Rows are points. A path goes straight from each point to the next, and from the last back to the first. The post is the endless flat space through its rows: a point in 2 columns, a line in 3, a plane in 4, and so on, so that a path can go around it. How many times does the path go around the post? Going back the other way cancels.

Post (2 x 3):
-21,-15,-4
37,13,0
Path (13 x 3):
67,6,-25
-4,-39,-17
64,32,44
5,39,31
44,62,20
-55,-12,35
61,14,4
52,2,-11
11,4,-35
35,27,2
21,22,36
15,-37,7
40,-16,-19
Times around: 1

Post:
4,-10,38,12,44,10,-15,32,1,13,35
2,7,13,-32,-45,17,-25,2,26,14,-8
7,34,-48,-12,-4,26,-1,-5,11,-43,-3
-40,8,-2,-31,-15,7,-12,-15,-77,-70,13
44,0,48,-40,4,6,35,5,41,-10,58
-23,-20,-21,31,9,-1,-5,-4,0,-47,-14
17,-45,-3,-37,9,-16,-77,-53,4,-47,-3
27,-2,-33,0,-19,43,45,-39,5,46,-35
48,21,39,-71,-5,-44,-24,23,3,-11,-26
-31,-13,-15,-43,25,-19,-33,-8,38,17,16
Path, 22 rows:
46,14,31,-45,25,3,-24,57,-58,-31,25
14,11,-41,-47,-74,44,-16,-65,21,-14,3
17,-5,14,30,6,-7,-24,-3,27,26,-35
-40,69,8,-7,-31,52,-34,32,16,-36,-36
-18,-26,12,-24,16,33,-6,27,48,-78,53
23,-38,32,-53,-8,2,-4,30,7,57,44
29,-60,30,-23,-7,3,23,-86,-11,20,60
22,28,-4,-80,27,-6,-21,-31,21,14,32
-38,-6,0,17,57,-22,-1,15,23,-24,-15
-20,-2,8,-58,62,-23,-11,-13,24,-74,12
20,-9,-23,-60,7,-33,2,-16,-1,-38,-41
5,-20,-22,-19,20,-16,3,-10,16,-67,62
22,-32,21,-4,-1,-63,-50,-17,-26,-94,-24
35,4,58,4,-14,-10,-27,8,23,15,-10
-16,-14,-27,-42,0,-18,36,-25,48,66,49
25,-14,5,-37,52,-33,-60,17,-10,-25,61
28,-31,-2,-8,-27,-68,-4,-39,19,-17,-31
-4,3,-13,9,-5,6,25,-44,-8,-8,-32
21,17,38,-43,31,37,6,9,0,19,24
49,2,35,-72,52,-8,46,39,22,-12,45
5,-25,-41,-82,-20,-24,-6,-2,1,-1,-19
15,-20,6,-23,50,-29,-11,25,3,13,-34
Times around: 3

Post, 17 rows:
32,18,40,-48,40,6,4,20,-3,-16,-14,0,-13,-41,4,-10,10,-24
-14,25,-15,-2,-17,10,78,85,40,-39,6,-18,-28,11,-39,49,29,23
21,-34,52,-41,32,9,39,-3,20,-21,-33,57,-22,-76,-6,-29,-40,-5
6,15,-17,0,-58,-31,73,12,0,3,0,-42,-1,24,-13,16,47,-20
76,22,-14,-13,-14,29,5,28,-15,-25,3,-4,21,-29,14,-10,-13,2
25,38,12,-23,23,7,21,23,0,1,26,-11,51,-26,-25,-67,-34,-10
36,-9,-7,-17,-11,20,42,17,57,20,13,50,-45,-19,-19,17,50,4
10,48,-11,-1,-59,34,10,13,39,-6,-3,30,-9,-44,-1,25,18,11
22,10,-24,-37,-25,-11,36,20,20,-33,30,-15,-29,14,2,16,10,51
19,-32,26,1,-73,-1,-38,26,39,-7,5,-54,16,-20,-12,50,58,-12
5,35,3,45,8,-2,-35,3,23,-6,-51,5,-37,-15,-55,14,-38,15
9,-18,9,33,2,19,-53,14,-4,13,-16,-52,-28,-28,15,-9,-33,-30
10,-1,-22,-29,23,-1,39,1,-17,-50,38,-18,9,-11,-10,-40,-9,-50
10,24,-33,18,38,5,-21,34,6,-13,-46,25,7,-11,24,20,-28,46
-10,-35,1,-4,5,23,22,-20,-9,9,-2,17,-10,9,-16,72,-7,29
37,6,12,36,59,-35,22,-33,-8,19,30,-2,15,-44,-15,-29,-36,-3
32,44,-14,3,9,-6,2,27,15,-27,-1,-51,12,44,36,10,-44,-11
Path (26 x 18):
21,79,15,-1,17,-13,-82,-10,-24,-27,-32,-28,27,26,-32,19,16,78
16,-20,46,19,40,39,72,0,43,23,-1,19,-18,-22,30,36,7,-13
32,18,-29,37,61,19,81,63,53,-72,7,65,-71,42,-53,55,12,-31
3,41,4,5,-32,-48,30,-11,-83,-28,-3,-41,-14,-73,21,18,7,-63
10,25,-45,19,-54,-13,35,35,6,-69,27,-14,-59,10,-26,10,17,10
36,16,53,-18,-8,32,-9,31,42,-14,-73,13,11,0,2,11,-14,32
10,-31,4,-17,17,22,-19,-17,-19,15,-19,19,-58,-69,-28,-7,31,7
60,3,-15,7,-56,-36,68,16,43,10,-20,6,-24,-52,39,-12,-43,49
16,-24,-21,-28,4,-47,15,51,45,-43,-46,-8,-33,-12,-46,-47,12,-22
78,23,43,-67,82,4,-8,-10,40,-25,10,-6,47,10,-69,-19,-35,47
-22,47,-9,-15,-62,26,-5,-9,-41,-57,-14,-46,-8,-13,-13,-24,-16,23
27,-29,14,-64,50,24,20,-30,11,-5,95,-5,-12,-4,-23,17,25,18
-1,53,16,7,3,-46,26,30,80,-20,-41,-6,30,24,-27,63,23,-13
20,22,-5,15,18,1,40,43,23,-8,71,-10,33,-64,7,-17,4,-60
11,-16,9,-34,-1,16,12,42,14,-14,-14,3,-30,34,-17,-3,20,2
53,27,32,-48,6,-24,9,20,14,25,19,-40,5,13,-10,-21,19,91
-31,20,-22,2,-48,39,20,61,-20,11,-10,-80,83,6,37,4,-33,9
83,-16,29,-43,13,-12,29,1,-40,18,-9,-55,-9,-6,20,40,23,21
25,52,-22,-5,-13,0,6,17,-14,-52,-29,-21,5,9,-8,8,-28,85
-4,-38,-2,13,23,68,48,68,18,-35,14,-16,-9,-1,-22,1,-15,-30
-40,32,-13,5,8,20,27,9,-35,-32,-5,-53,1,-42,-55,30,30,12
-14,-60,-5,21,-6,-16,22,16,30,1,-27,4,10,-74,-32,-32,20,-57
6,33,-1,-9,-8,6,20,-40,-11,-1,21,44,60,-89,15,-36,-72,5
41,3,-23,-37,-12,-10,-15,26,20,-85,-32,-41,28,-1,-44,28,-19,16
-6,18,-1,-9,13,-16,6,11,-7,-4,24,-4,59,-37,8,29,9,-31
-27,-17,0,47,1,28,19,-15,-23,-28,69,-38,37,-43,18,36,-29,-62
Times around: 2

Post, 17 rows:
9,-31,98,-1,-68,55,-19,28,45,22,-26,-52,-7,16,-12,26,19,-42
14,-33,-29,-43,-14,48,-17,16,32,-25,-10,-35,-57,-21,-7,-52,-8,-14
-58,-21,-8,31,52,13,36,21,-18,27,-35,-54,21,47,6,36,-7,1
-18,-61,-25,-38,-18,-13,25,-46,18,-7,-21,-7,34,-35,-10,-39,-1,-12
36,3,8,-16,0,28,29,24,13,3,-31,-69,-60,8,13,-37,-37,13
-37,-52,-1,17,-5,42,33,-49,-11,-9,-5,31,-16,23,-50,13,20,18
2,18,1,-14,-5,11,-15,3,-5,-23,-15,21,-27,-39,-34,-22,23,-11
44,-5,-13,16,6,28,36,-27,15,-14,-24,1,16,20,14,-15,9,49
-54,-1,3,51,8,-41,-35,-44,-39,16,10,-39,7,-3,-25,9,8,0
-47,-20,28,-7,34,2,-5,-35,-48,44,-35,27,-27,58,34,68,20,22
-15,-13,-4,-63,63,45,5,-10,2,-23,-11,-6,-10,-16,0,-23,-9,5
-4,31,5,-28,16,12,8,2,15,25,-15,-7,-25,36,-8,-31,6,7
0,-51,-17,-42,4,-5,-8,-30,39,-7,-21,30,78,-14,-3,18,-56,-28
-22,31,21,-24,22,45,19,-15,-57,25,26,-7,12,13,9,10,27,-29
-10,0,6,-31,-46,-22,-14,15,-14,-31,24,-62,-20,-24,-41,43,32,-6
-36,17,7,-40,32,3,-8,47,-1,25,26,16,4,-45,29,45,-9,-2
-21,21,-3,-6,8,7,-33,32,-44,-28,-4,-6,17,28,-1,-24,-2,16
Path (28 x 18):
-21,-46,53,40,20,124,28,42,-45,-26,-21,-14,-27,-18,-24,18,25,7
-38,-50,-10,-71,5,-25,-51,31,41,-4,36,-33,-23,-59,4,18,42,-31
-20,-25,20,-101,17,4,0,32,-10,-9,8,-36,-14,-9,6,3,13,-17
35,14,-4,-92,-21,45,60,57,-42,-21,-4,29,12,-19,12,-40,-10,-9
-37,-12,-35,-19,-23,27,41,45,-46,-7,-19,-55,-11,40,-54,-13,17,-35
3,-41,51,2,65,33,19,-56,-6,24,-34,2,2,-13,9,-37,45,49
10,-55,33,-24,-24,-22,3,-12,9,28,-50,-80,7,-32,63,-19,16,-49
12,-12,20,-43,-14,-75,8,-42,-13,58,-29,-28,-20,5,30,-9,-20,-8
15,-36,1,-23,18,22,-38,-22,-8,-39,-30,-17,21,20,-8,-35,-25,-19
10,22,-29,3,35,-24,-14,43,12,-41,-48,9,-33,15,28,11,28,65
-58,29,19,-31,52,35,-46,36,-71,-44,-30,-13,-40,58,14,46,-22,7
-54,-27,31,-32,26,-15,-9,-81,-36,78,-30,1,-19,43,56,35,-49,-21
-14,-2,-1,-7,23,-26,-33,25,-14,-32,-22,-12,-29,4,49,-10,-72,-1
7,-44,25,-29,-26,8,-34,-12,50,13,32,-36,-10,3,5,8,37,13
-11,30,56,-50,-13,6,28,32,-43,-4,38,8,6,-14,37,-5,37,3
-56,24,39,39,40,51,-3,-31,13,23,-4,81,-20,57,-47,21,10,-6
16,-32,0,-54,-60,54,36,-46,-3,-38,3,14,3,-42,-46,-25,29,-33
7,12,39,27,-1,61,20,-6,-36,-22,-69,12,16,18,19,-34,0,9
-6,-4,-29,-49,72,-21,42,-16,-3,-15,-38,18,27,1,42,49,-7,34
55,15,-15,-36,14,32,95,10,0,23,0,9,56,-50,50,-1,18,-32
0,-66,-46,-59,57,3,-12,-55,2,-25,-16,30,53,14,-20,-11,-5,38
-23,-29,-41,-36,-21,1,-7,24,35,10,16,-49,52,-9,15,-2,-12,21
-51,-31,8,24,21,46,51,-49,19,38,-27,-42,15,5,-54,-22,24,4
13,7,8,-3,22,80,-10,23,-73,-39,38,-46,0,47,-20,-24,15,48
-53,-52,-34,-11,1,38,-7,9,-79,-45,35,-101,13,-23,-43,9,2,-18
-48,-32,-20,-25,-15,16,31,-6,29,-2,-19,-41,11,-23,-17,-31,24,5
-45,62,34,21,-5,25,-5,1,-23,29,-2,9,-10,74,-42,6,-12,-26
-5,-9,8,-27,-38,40,-55,9,-36,26,-15,-27,-12,44,24,-29,-15,-49
Times around: 0
